Every row gives one point. Two turns around zero, p and q, are shown by what they do to some points. Where does a point land after both, in the order given? Backwards means that the second turn is done in reverse. Each puzzle has new turns, and all numbers are rounded.

Turn p:
[-35 -32   4] -> [-14  28 -36]
[-30  24 -25] -> [35 29  5]
[25 20  1] -> [  5 -20  25]
[ 12 -16  10] -> [-17 -13  -8]
[-20 -10  31] -> [-31  23  -2]
[ 47  13 -20] -> [ 19 -46  16]
Turn q:
[ 10 -33   7] -> [ -9 -27  21]
[ 16   3 -33] -> [35  2 10]
[-16   7 -25] -> [ 23  -2 -20]
[28 33 23] -> [-14  43  19]
[-38  -9  28] -> [-35 -15 -29]
Where do these land?
p, then q: [-27 -10  -9] -> [22 20 -3]
p, then q: [-20   0 -29] -> [22 19 20]
p, then q: [ 44 -23   6] -> [ -1 -50  -4]
q, then p backwards: [ 3 33 32] -> [-34  -7  30]

Turn p:
[ 13 -21  10 -13 -28 -33] -> [ 11   5   2  28 -41 -11]
[  4  21 -10 -22 -35   0] -> [ 14  23 -29  -3 -20  17]
[ 29  40  14  24 -11  69] -> [  6 -18   4 -72   0  50]
[-18 -18 -24  25  28  23] -> [-28 -32  -8  -6  34 -10]
[-16  -6   5  18  20 -39] -> [-26  13  25  26   7 -19]
[ 28  11 -16 -33 -12  -7] -> [ 29   8 -17  20  -9  27]
[  0 -11  29 -15   2 -27] -> [ 18  13  23  16 -14 -22]
[-40 -15  -6  16  36  14] -> [-23 -12   1 -10  42 -33]
Turn q:
[ 32   7 -51  45  55  10] -> [-18 -13  29  42  70  29]
[ -5 -21   8 -17  10   9] -> [  0 -12   4 -28  -2   6]
[ 10 -17   9  -3 -32 -20] -> [ 35  18  -9  -9  -7 -12]
[ -1  16   7 -32 -21  18] -> [-14  24  -2 -14 -32   9]
[16 10  4 51 29 19] -> [-10 -19  43  35  23 -10]
[-20  10  25 -39 -18 -30] -> [ -5  14 -41 -27 -25 -26]
[-31  -5  -3  -4 -24  -6] -> [ 14 -10 -25   3 -26   4]
Where do these land?
q, then p: [ 28   5 -25  43   7  28] -> [-13 -17  47 -38   4  -4]
q, then p: [-12 -32 -27 -34 -41 -30] -> [ 22 -17 -39  11   6  57]
q, then p backwards: [ 40 -17 -10  -9 -28 -15] -> [ -7  36  18 -37   5  -1]
p, then q: [-4  6 20 -5 24 28] -> [-15   7   4 -34  17  -9]
q, then p: [ -7 -25  38  16  20  -7] -> [ 18  -5  18  36 -15 -24]
q, then p: [ -4   9 -16  -3  17 -13] -> [-12  -6  -6   3  23  -5]
q, then p: [-42  54  20  -8   2   9] -> [-44  21 -36   1 -23 -32]

Turn p:
[ -8 -17   6 -21  -7  39  -6  -1 -16] -> [  8  -8   0 -23  25  28  -3 -10 -22]
[ 44  -9  18  16   6 -28  30  23 -16] -> [ 18   1 -18  28 -50  24  -5  21  10]
[ -2 -26 -60 -10  -2  28  22 -35 -13] -> [ -1  14  49   5  19  27  50 -15 -23]
[-18  82  42   6  28 -22  -8  25  23] -> [-29 -16 -46  24   8 -64 -44  38  -1]
[ 16  52  45  32   9  -6 -27   2  33] -> [-37  -6 -44  26  -6 -34 -47 -14  18]
[-15 -14 -27 -24   8   3   0 -46 -28] -> [ 27  -2  28   0  17  -9  35 -24 -32]
[-18  44  21  -7  -9  32  -5  14  17] -> [-39  -5 -21 -12  25 -11 -30  13 -20]
[-10 -33 -24 -12 -11  10  18   3  17] -> [  4  27  30 -18  10  21  11   9   6]
[-19 -36 -14  15  22  11 -16   4   0] -> [ 16 -16  27  -2  25  13   1  -8  29]
[ 44 -24   5 -20  -7 -40   2  12   7] -> [ 31  32 -29  -1 -34  10  16   3  22]
[ 22  -7 -20  15 -18 -33 -21  18 -27] -> [  4 -22 -13 -10 -38   2  35  -3  26]
[-35 -11   8  12 -19   5  11 -19   4] -> [ -3   1  37 -19  -3  -9 -21  -9 -11]
Turn q:
[-23  29 -33 -17  62   9  33  25 -28] -> [  6   8  44 -66 -14  -4  -6 -37 -35]
[-10 -37  35  28  46  -2 -13 -19  -2] -> [-54  22   3   8 -28  43  -1   0   5]
[-18  -4  31  34 -25 -23 -28   7  47] -> [ -9  20 -51  36   6  10  35 -16  25]
[-12 -16  13   0 -17 -13   1 -35  36] -> [-13  22 -14  22  29   7 -10   1  34]
[  9  35 -19 -48  13   6 -10  17 -18] -> [ 39   8   9 -37 -21 -31 -13  11 -13]
[ 47   6   2  13 -38 -19   6 -12   4] -> [ 30 -15  -1  32  25  14  15  34   2]
[ 19  -3   8  15 -19  33   1 -11  16] -> [  4 -26   8  24  -4   3   3   2  33]
[-35  27 -40 -11  29   8  -6   9 -51] -> [  8 -15  -3 -59 -16  -3 -32 -24 -40]
[ 27 -33 -23   1 -21  -2  -6  16   5] -> [-14 -25  -3   2  16 -18  23  34   1]
[ -3  -4  27 -15 -29   4  22   3  -9] -> [  4   2  11  38   6 -21 -13  -5 -11]
Where do these land?
p, then q backwards: [-12 -63  24 -29 -18   7   1  -5  13] -> [ -5  55 -18 -16  35 -16  12 -30   3]
q, then p: [-13  -4  13 -31 -21  -9 -39  16  -2] -> [-16  -5   1  -9 -24 -21  41  15  19]
p, then q backwards: [ 27  21  11  35  -1 -44 -10   9  28] -> [-15 -16  36 -18  -9  35 -39   0  24]
q, then p backwards: [-18 -51  24  11  37  20 -10 -39  -1] -> [ 16  11   1  53 -31  27  17  22  37]
p, then q: [  0  20 -10  30   9 -32  -1   8 -42] -> [-33 -13  -5  33  35  -8  20  10 -13]
q, then p: [  9  36   4 -25   8  44 -25 -14   5] -> [-15  40 -32 -26 -16   2   4 -25  20]
q, then p: [-28  40   6 -20 -22 -40   3  21  25] -> [-10   6 -14  55 -17 -22  41  -2 -15]
q, then p: [ 12  12 -30   4   1   9  -7 -29   4] -> [  8  20 -18  -4  28  19   1  -3  15]
p, then q backwards: [-33  -3 -29   5   5   9  14  25  17] -> [ 30 -30 -18 -13  12  -3  17 -14  13]
p, then q: [  1 -18  -7  31 -17  36  65   9  -7] -> [ -6 -27 -10  41 -55 -20 -13 -34   0]
q, then p backwards: [ 55  10  -6 -12  20   0   9  -1 -40] -> [-31 -19  -1  -5  -4  -6  51  15 -34]

Turn p:
[  8  44  26 -12 -11   3  -8 -28  28  -6  27   1] -> [-36 -13 -36  24   4 -21  10  -6   6 -18 -31 -10]
[ 13  -6  31 -31 -13  12  29  -3   1   6  12   5] -> [-19 -19  -2  -3 -21 -17  19 -35 -11  -5   2  17]
[-31  29 -12 -29   1 -23  29  19  39 -11   7 -26] -> [ 28  41 -22  12   6 -40  12 -30  18 -28  -4  -5]
[-12 -42  14  23  31  28 -14 -30  -1  31  36  30] -> [-30 -15   6  -1  12  28 -31 -21   0  66 -23  18]
[ -2  16  45 -16  10 -26   9 -12  16  16  23  -5] -> [  0 -17  -4  18   2 -23  19 -30  -5  -2 -47  -1]
[  8 -39 -40  55 -31  18 -20  11 -30  30 -48 -20] -> [ 25  10  15 -31 -25  15 -26  70 -33  40  37  -5]
[ -9   8  17 -17  13 -25  -1 -17  14   8 -11  42] -> [ -8  -1  20  30 -13  13 -15 -28  -1 -16 -28 -14]
[ 25 -18 -30  36  13  24 -36  42 -50  28 -18  -5] -> [ 27  -1   4 -33  -7  63  10  55 -11  30  17  17]
[ -5  14  -1 -23 -26 -20   8   7  19 -17  35  27] -> [-21   9  -2   0 -10 -21  -9 -15  29 -38 -21  21]
[ 32 -32 -47  22   8  50 -32  19 -15  10 -54 -11] -> [ 23  -6 -14 -19 -22  54 -14  43  -7  31  65 -15]
[ -8  12 -13 -33   5 -27  11 -31 -13 -14  17 -12] -> [  2  -4  10  42  24 -24   5  -7   8 -19   6  23]
[ 13  -2   1  -5 -12 -35   3  25  21 -58 -13 -39] -> [ 35 -15   2 -23  13 -40  10   7  32 -40  18 -29]
[-44   5  34  -8   5  20 -10 -14 -18  -4   9  21] -> [-45  17  27  12   9   6  22 -16   6  21 -14  -9]
[ 13  12 -25  36   7   2  32  14 -12 -22 -22  -6] -> [ 16  12  -4 -30  27   9 -11  11 -30 -26  25  -8]
Turn q:
[-12  10  14 -24  -6 -33 -11 -40  27  10  30  -4] -> [-34 -19 -10  36  31 -11  -8  -4  -6  13 -26 -25]
[  3  44 -24  -3   3  -9 -19  17  -2  23  50  47] -> [ -1 -41  19  58 -34  23 -16   8  13  -6  19 -23]
[-17  11  11  18   3  27  -6 -32  38  -2  -2 -19] -> [-37  28 -29  17  -8 -13  21   4  -3  11 -14  15]
[  8  11  17  21  46  -6  29  12  20 -16  18   8] -> [  9   1   7   7 -36 -37  14   1  18 -24 -32 -14]
[  7  -7 -10 -23  14 -21   0  -4 -26   7 -50 -54] -> [-13  19  25 -57  31   4 -33  20   1  12 -17  14]
[ 46  -7 -68 -14 -37 -12  27   8  -8 -37 -47 -17] -> [  1   3 -14 -51  30   7 -45  21  -8 -69  39  27]
[ 13  -7  48  15  -9 -21 -18  17 -32  24 -20  20] -> [ 46   4   5 -11  16  10  11   9  29  40   9 -32]
[-18  -3 -17  25  15 -14 -13 -32  -8  37  43  32] -> [-20 -44   2  33 -22 -22  -8 -21  19  38  20  -6]
[ -1  26 -30  27   3  27  -6  40   3 -36 -16  -4] -> [ 10  11   7  -4 -34  10  18  41  -5 -34  17  36]
[-20   4  -2 -39  15   7  57 -21 -21  -1 -22  12] -> [-30  18  30 -36  -4 -11  -3 -33 -23 -18  11 -38]
[ -1 -19  33  15 -10  25 -13  -4   7  37  17 -29] -> [ 15  23 -27  15  -5   4  -5 -17  -5  49 -22  13]
[-30 -16  -1   8 -21   4   1  13  37 -14  -3 -28] -> [  3  23  -6  20  21 -19  14   6 -29  -5  -7  36]
[-15 -31  12 -31  14  39 -10  -2  10  10 -16  23] -> [-10  19  13  -2   6  27  30 -51   8   4  -2  10]
[ 35 -14  18   4 -31 -12 -18  26 -46 -43  18  14] -> [ 58 -45 -23 -25   9  27  14  17 -11 -10   5 -14]
Where do these land?
p, then q: [ -3  -3 -29   0 -30 -13  26  12 -21 -16 -49  44] -> [ 18 -22 -25   5  -6  35  39  29 -40   3 -21 -25]
q, then p: [ -7  19  -1  10 -19 -27 -24  17 -12  20  -5 -62] -> [ 22   8   3 -12 -30  59  28  15   3   7 -26   0]
q, then p backwards: [-21   6  25 -31 -18  29  24  24  -9  -1   9  28] -> [-12  16  15 -12  26   2  24  11  -6  12 -54   8]
q, then p: [  0   3 -37 -56  13 -10  -7 -26 -40  -4   5 -14] -> [-22   0  35  18  -8   6  29 -14  31  52  20 -10]
q, then p: [ 28  27 -12 -23 -24   2  -1  33  25  18   9 -12] -> [-19  -4 -21 -23  15  31   8  38  13  -1   6 -28]
p, then q: [ 22   1  28  47 -16 -15  -1 -25   2   5 -18  16] -> [ 21   0  23 -38  27  21   9   7 -14  29  -7  21]
p, then q backwards: [  3  -5   4  47   1 -22  24  -5 -21   3  19  20] -> [ -6 -14 -14 -34   3 -18   5   8 -11 -11  -7 -48]
q, then p: [-11  29  25  10  27 -29 -30  -5   0  58  40   9] -> [ 29   3 -12 -23 -31 -16 -14  26 -29  52 -33 -32]
q, then p: [ 20 -14  17  26   2  19 -35   8   2 -13  -8  28] -> [ -1   1 -35 -16 -13  -5 -33 -27 -11 -12  17  13]
p, then q: [ 17  -1 -33  27  35  29   5 -36   5 -31 -32 -36] -> [  5 -44  10   1 -45   2 -30  -8   3  19 -42  40]
q, then p: [ 15 -20 -12 -34  24 -12   5  -1 -28   2 -33  -8] -> [-12 -18   0  34 -13   3  26 -32  25  10   6 -19]
q, then p: [-32 -40  19  12 -19  45 -11   3  41   3  28   4] -> [-20   8   6   8  22  14 -47   9 -63 -16  -1  18]
p, then q: [-29  -1   6 -35  22   4  24  -2  55 -44  37 -17] -> [-69 -18 -11  19  19 -49 -11   9  26 -15 -21   3]

Turn p:
[ -7  -9 -11  -9 -33   9  14 -12 -10  10   5  16   4   6] -> [  4 -10 -16 -19   6  11  13 -22   3 -10  15 -22   2   6]
[ -7  13  17  11 -63  19 -18  -6 -10 -13  -4   9  16   5] -> [-14 -11 -27 -23 -16  14  37  -6  18   8  10   4  18  42]
[ -5 -35  -8 -37  12  15  -3 -11   1  -1  -9   8   0 -16] -> [ -5  -9   8 -39  14  11 -19  -6 -26  -8  -1   3 -13 -15]
[ -9  -1  13   7  -5 -36   1 -16 -15   8   7   2  -9 -18] -> [-13  22  -1  10  10 -18  12 -11 -12 -27   7   5  17   2]
[ -3   9 -16  13   4 -44 -11   6  -8  -1 -17 -38  11  -9] -> [ -7  32  23   3   7 -44  -3  17  21  -6   4   2  -6  14]
[ -7   9   9   6  13  -1  26  -8  -9 -16  10  -8  22  -3] -> [-14 -22  -6  19  13 -20   4 -10   6  -2  -8   8 -14  -1]
[-11   9 -16  10  -8  -9   3 -11   5  -5  -8  18  17   6] -> [  6  13 -18  -4   6  -5  14 -11   9   1 -15  -9 -15  10]
[ -8   3  -7  13  12  17 -36 -10   4  10  -4   5  -5 -16] -> [-15  23   4   0  -6  29  -1  18 -14  -2  -6   3 -15  12]
[ 28  14   6   5  13 -20  21   0  -5 -36  12  13 -22 -17] -> [ 20 -12 -26  26  10 -28 -12  14 -24  -9 -10  13  19   2]
[  7  -8  21   5  15 -24   7  81  11  -5   3   9  -7 -13] -> [ 26  15  -8  16 -35 -29 -19   0  -3  27  33  44   3 -33]
[  0  -5  11  10  10  24  14  -9  13   5 -20   2 -40  17] -> [  7  -4   1  11  -5  34 -34 -10   9  -4 -20  -2  23  -3]
[ 18  14  -2 -17  -3  11  21 -10   0  18   2   3  21 -19] -> [ -5 -12  -7   2  40   5   8   1  -4  17  17  -7  -4  -6]
[ 13 -26 -12  -1   9  17   5  29  -6   6  17  -1   5  -8] -> [  4 -14  -6  -4 -13   3 -15  14  -4  -1  28  -1 -19 -25]
[-12  13 -12 -29   8  22  14  -4   0   6  17   0 -18 -14] -> [  5 -18  13   9  12  13 -15 -15 -31   7  12 -13  -8  10]
[ -1 -16  -1   3   8 -11 -10 -10  33   1   7 -12 -12   2] -> [-15  15   8  -3 -14  -6 -13   5 -11   6 -18 -18  11 -15]
[  2  15   9  11   7  10 -49 -11  -3  13 -19 -26  17  97] -> [ 14  -4  56  -6 -32  30  44  22  63   2 -48 -10   3   0]
Turn q:
[ -9  -8  17  18  -5   3   5   9 -11 -20  -1 -17 -20 -14] -> [ 12   3   0   1 -15  16  -3  27  19   2   7  -1 -22  -4]
[ 10  -5  -1 -13  17 -45   6  -7   5   4 -15  14   4   9] -> [-19  12  17  14  -7  -6 -30   0 -25  -4   0  -3  25  -5]
[-22  22   2  11   3  13  10   5   7   4  -3  -6  -3 -12] -> [ 12   9  18  -7   3   1  14  -6  17   2 -10  -2 -14 -15]
[-20  -8 -23   4   1 -17   7  17 -10  16  -1  -1  19 -17] -> [ -7  -1  26   2  13  32   2  -5   8   2 -11  -3  18  11]
[  0   8  17  -1  -6  -7  -2  11 -10  -4 -12 -24 -16 -12] -> [  5  10   3 -10 -25  12   1  14   3   4   4 -21 -12  -3]
[ 16  16 -13   3  -7 -22  15  -5 -17  10   4   8  25  -5] -> [  3 -12  15  13   0  11  -8 -21 -20  27  -9  -2  12   6]
[  1 -10  13  -3 -18  10   0  -3  16   2  31   6 -11 -14] -> [ -8 -14 -17 -18   4 -13 -10   6  28  16  -3   8  -4   0]
[-15  -6   9 -10 -17  13  13 -10  -6  16 -15   7 -17  -3] -> [  7 -13   3 -30 -14   7  -1  -2   2 -14  -1  14   2 -16]
[ 10  -2  15  -1  87  19   9 -41  10   3  -4  11 -14 -13] -> [  6 -10  36  24  -7 -71  12  38 -10 -32 -28  10   0  -3]
[ 20  -2  -6  11 -10   0 -14 -13   0   9 -11 -38  11  11] -> [-17 -17 -14  10  -3  11  12  -6 -21  -5   2 -29 -21  -2]
[  7 -12   8  -4  19  -1   7   5  -9   3   4   9  45  34] -> [ -6  -5   3  19  27  -5  20   7 -31  11  22   8  28  -4]
[-50  18  -9  -6 -15   7   9   7   6  14  33   9  29  13] -> [-10  16   1 -17  35  15  28 -19  13  27 -17  27  14 -17]
[ 22   3   2 -19 -11  -6  11  14  34   5 -17  19 -14 -16] -> [ -4   0  13 -19 -10 -23 -31 -23  15  -6  22 -13   8   2]
[  6  -5 -10  22 -18  -8  -6  12   3  -5   4  13 -21   9] -> [ 12   4 -17   0  14  12 -31  -4   5  -4   3   0 -11   3]
[ 19  -5   4 -39 -11  13  12  15 -13  15   7 -21 -11  37] -> [-11   2 -12 -45   1  -4  11   6 -39   8  24   0  -5  18]
[  4   3   2  11 -11   9 -69  11 -12  15   6  19  13  11] -> [ 21   1 -55   8  19   7  11  -7   4 -10 -14 -28  32   4]
[  2  -9 -27  17   1  18 -12 -27   8 -89  -7  -7 -18 -16] -> [  1  13 -21  56 -34  -5   0  -4  33 -24  12  35 -49  24]
Where do these land?
q, then p: [  1  12  74  11 -16  -1   2  -7  -3  10  17  -1 -28  -5] -> [  6  32   8 -23  10 -13 -15  20 -20  24  60  -7   7  -6]
q, then p: [-12  12   7  13  45  43  18  15  15  18   8  34 -35   7] -> [ 36   8   3   8  18 -37  -2  23 -25  14 -21  38  26 -31]
q, then p: [ -2  -7  -7   7   6  -6 -58  -2  -6  -9 -29  -3  12  -7] -> [-14 -16 -19   3  -6 -21 -15  16  33   9 -14 -18 -20  29]
p, then q: [-10 -19 -11   7  -4 -17   8  -5 -14  -6 -37  -6  -7 -26] -> [ -7  41 -17  18  -6 -21   0 -11  -4  -4 -13   5  12   5]
q, then p: [  7  17 -13   5 -12   4   6  -7  -5   5  14  24   5  -5] -> [  1  13  -2 -11  19  15   8  10   3 -12 -14  -6   4 -15]
p, then q: [-11   9  -2  12 -19 -10  19   9  19 -38 -27  -9  -1  17] -> [-31   1 -10   6   5   1 -19 -32 -22 -22   2 -17  12 -16]
p, then q: [ 34   3   2  -1 -14  29  17  15   9   9  17 -12   1 -21] -> [-12 -14  -3  -9  39  14  13  18  15   3 -14 -10   7  25]
q, then p: [  1  16 -15  10  17 -13 -28  -6 -12   4  11  -3   2  11] -> [ 10   7   6  10  13   1 -11  11  32  -8  -8   7 -11  16]
q, then p: [ 64  19   1   2  -5 -16 -46  15   1  11   3   0  -2  20] -> [ -2   5  46   3   2 -23   7  38  29 -31   5 -34 -16  16]
q, then p backwards: [-12  14  21 -29   6 -11  14  -7 -13  -8  16   3  12  -2] -> [  4   6  27  -6  -4 -13 -25  18  26  -5  -1  -5   5  -2]
q, then p backwards: [-18   2  -6 -12 -17  -4  -9   9 -10  10 -27   3  15  18] -> [ -5 -13  16  -8 -14   0  -5 -11  -3  25   4  26 -16   0]
q, then p backwards: [-15   6 -14   9  54 -19   6  -6 -11   2   0 -11  13 -51] -> [ -4  35   6  11  27 -10 -26 -21   3  -1   4 -41 -12  41]
q, then p: [ -5 -37  -4   3  -5  25  18  -3 -13   0  17  -3  11  13] -> [ 19 -13 -12  -1 -16  10 -10 -16 -13 -11   3   4 -20 -32]
p, then q: [-17 -12  -6   2 -13 -10 -11   7   5   5  12  -6  -1   7] -> [-11   2  -7 -11 -15   9   0  -7   0  19  -2   4  -9 -10]
q, then p: [  4 -35 -12  12  12  -7  19   6  37 -20   3   1   3  -7] -> [-13  15   0  19 -44  -1   4 -10 -20   2 -23   9  -3 -10]
q, then p: [-14  -2  -7 -53 -16  22  18 -13 -14  -2  13  -4  -9  17] -> [ 35 -14  -6 -19  18   6  21 -44 -17  -8   6  -8  -3   0]
q, then p backwards: [  7   1  -9   4 -18  -8   7 -23  16  10 -11  -7   9  14] -> [-19 -18  10  -8  11  10  19  -8   5   3  17   4   4 -10]
